Every row gives one point. The window is the flat piece filled in between its corners: a triangle in 3 columns, a solid with four corners in 4, and so on. A path goes straight from each point to the next, and from the last back to the first. After which points does the path pass through the window?

Window (3 x 3):
[[ 0.64 -0.35  0.16]
 [-0.59  0.17  0.01]
 [ 0.08  0.19  0.18]]
Path:
(1): [-0.32  0.12  0.49]
(2): [-0.15 -0.24  0.47]
(3): [-0.07 -0.04 -0.19]
(4): [-0.44  0.18 -0.15]
(5): [-0.54  0.06  0.30]
(6): [-0.05 -0.17  0.50]
(7): [ 0.19  0.00 -0.41]
(8): [-0.28  0.37 -0.33]
Through the window after points: 4, 6

Window (4 x 4):
[[ 0.11  0.08 -0.07 -0.11]
 [ 0.09 -0.13  0.12 -0.13]
 [-0.79 -0.14  0.09  0.17]
 [-0.05 -0.20 -0.13 -0.04]]
Path:
(1): [-0.65 -0.11  0.12  0.42]
(2): [-0.76 -0.15  0.03 -0.15]
(3): [-0.55 -0.11  0.14 -0.12]
(4): [-0.48 -0.07  0.11  0.25]
(5): [-0.53 -0.11  0.06  0.40]
(6): [-0.75 -0.11 -0.03 -0.14]
(7): [-0.61 -0.25 -0.03 -0.23]
(8): [-0.43 -0.24  0.04  0.20]
Through the window after points: 1

Window (6 x 6):
[[-0.24  0.43 -0.02 -0.07 -0.23 -0.22]
 [ 0.67 -0.32  0.60 -0.14  0.35  0.21]
 [ 0.03  0.49 -0.20 -0.35  0.17  0.06]
 [-0.47  0.67 -0.59  0.31 -0.01 -0.13]
 [-0.49  0.05  0.10 -0.06  0.29  0.10]
 [-0.68 -0.10 -0.75 -0.13 -0.10  0.10]]
Path:
(1): [-0.19  0.11 -0.20 -0.09  0.28 -0.05]
(2): [-0.28  0.20 -0.13 -0.04 -0.07  0.60]
(3): [-0.32 -0.03  0.04 -0.12  0.07  0.37]
(4): [-0.22 -0.18 -0.07 -0.30  0.37 -0.41]
(5): [-0.05  0.34 -0.31 -0.26  0.27 -0.29]
(6): [-0.07  0.60 -0.05 -0.23 -0.10  0.64]
(7): [-0.09  0.14  0.05 -0.25 -0.20  0.58]
(8): [-0.20 -0.18 -0.01 -0.24  0.20 -0.09]
(9): [-0.23  0.18 -0.40 -0.31  0.21 -0.26]
(10): [-0.21  0.39 -0.23 -0.10 -0.13  0.47]
(11): [-0.13  0.70  0.08  0.17 -0.16  0.41]
(12): [ 0.02  0.20 -0.20  0.04  0.34 -0.64]
(13): [-0.04  0.28 -0.46  0.02  0.45 -0.48]
(14): [-0.28  0.50 -0.26  0.09 -0.03  0.54]
(15): [ 0.30 -0.08  0.36 -0.08  0.06  0.51]
(16): [ 0.37 -0.21  0.37 -0.30  0.42 -0.15]
Through the window after points: 5, 9

Window (8 x 8):
[[-0.11  0.11 -0.34 -0.03 -0.02 -0.21 -0.37 -0.10]
 [ 0.40  0.12 -0.21 -0.26  0.22  0.37 -0.08  0.16]
 [ 0.05  0.24 -0.04  0.17  0.55  0.35 -0.02 -0.43]
 [ 0.44  0.67  0.04  0.16  0.48 -0.01  0.45 -0.09]
 [-0.56  0.26  0.14 -0.33  0.15 -0.24 -0.56  0.36]
 [ 0.58  0.46  0.68  0.72  0.15  0.21  0.87  0.10]
 [ 0.12 -0.15  0.41  0.07  0.38 -0.57 -0.23  0.62]
 [-0.75 -0.08 -0.05 -0.29  0.26 -0.40  0.05  0.19]]
Path:
(1): [ 0.19  0.26  0.17 -0.19  0.27  0.10  0.06 -0.14]
(2): [-0.04  0.12 -0.03 -0.33  0.10 -0.17 -0.12 -0.19]
(3): [ 0.08  0.22 -0.23  0.31  0.32  0.24 -0.29  0.36]
(4): [ 0.10  0.27 -0.12  0.38  0.69 -0.02  0.06  0.59]
(5): [ 0.53  0.20  0.32 -0.09  0.09  0.06 -0.08 -0.19]
(6): [ 0.23  0.12  0.22 -0.09  0.28 -0.01  0.18 -0.14]
(7): [ 0.05  0.30 -0.18  0.24  0.30  0.11  0.21  0.13]
(8): [ 0.09  0.37 -0.50  0.36  0.51  0.19 -0.08  0.33]
Through the window after points: 2, 8

Window (9 x 9):
[[ 0.77 -0.33 -0.50  0.29 -0.17 -0.37  0.53 -0.32 -0.02]
 [-0.34  0.46  0.10 -0.12 -0.31 -0.32  0.40 -0.38 -0.20]
 [-0.32 -0.63 -0.29 -0.67  0.13 -0.10 -0.18  0.36 -0.28]
 [-0.25 -0.49  0.45 -0.23  0.80  0.14 -0.19  0.46 -0.12]
 [-0.04  0.54 -0.06  0.16 -0.41 -0.37  0.19  0.24  0.17]
 [ 0.25 -0.52  0.54 -0.28  0.08  0.14  0.58  0.68 -0.12]
 [-0.64 -0.83  0.00 -0.23 -0.22  0.00 -0.56 -0.09 -0.03]
 [ 0.31  0.61 -0.36  0.19 -0.57  0.19  0.21 -0.39 -0.18]
 [ 0.92  0.31  0.06 -0.09 -0.43 -0.41  0.24 -0.26 -0.08]]
Path:
(1): [-0.04 -0.25  0.24  0.37  0.29 -0.34  0.07  0.31 -0.85]
(2): [ 0.22  0.14  0.01  0.24 -0.34 -0.17  0.15 -0.15 -0.24]
(3): [ 0.31  0.12 -0.23  0.02 -0.36 -0.03  0.32 -0.30  0.30]
(4): [ 0.07  0.01 -0.19 -0.57 -0.10  0.04  0.07 -0.20  0.49]
(5): [ 0.01 -0.15  0.12  0.03 -0.17 -0.39  0.19  0.22 -0.79]
(6): [ 0.33  0.12 -0.02  0.25 -0.32 -0.05  0.21  0.06 -0.64]
(7): [ 0.21  0.21 -0.09 -0.18 -0.19 -0.15  0.37 -0.14  0.06]
(8): [ 0.24  0.21 -0.14 -0.14 -0.15 -0.11  0.30 -0.04  0.10]
(9): [ 0.21  0.03 -0.11  0.38 -0.23 -0.19  0.23  0.18 -0.52]
(10): [-0.09 -0.34 -0.04  0.07  0.00 -0.15  0.06  0.21 -0.35]
(11): [-0.15 -0.28 -0.14 -0.49  0.12  0.18 -0.03 -0.27  0.42]
(12): [-0.11 -0.04 -0.21 -0.23  0.05  0.25  0.17 -0.23  0.60]
(13): [-0.21 -0.26  0.07  0.05 -0.06 -0.21  0.07  0.32 -0.29]
(14): [ 0.10 -0.11  0.01  0.06 -0.17 -0.25  0.14 -0.02 -0.56]
(15): [ 0.20 -0.14 -0.05 -0.47  0.00  0.07  0.21 -0.16  0.21]
(16): [-0.02 -0.35  0.24 -0.63  0.36  0.32 -0.01  0.24  0.52]
Through the window after points: 4, 16
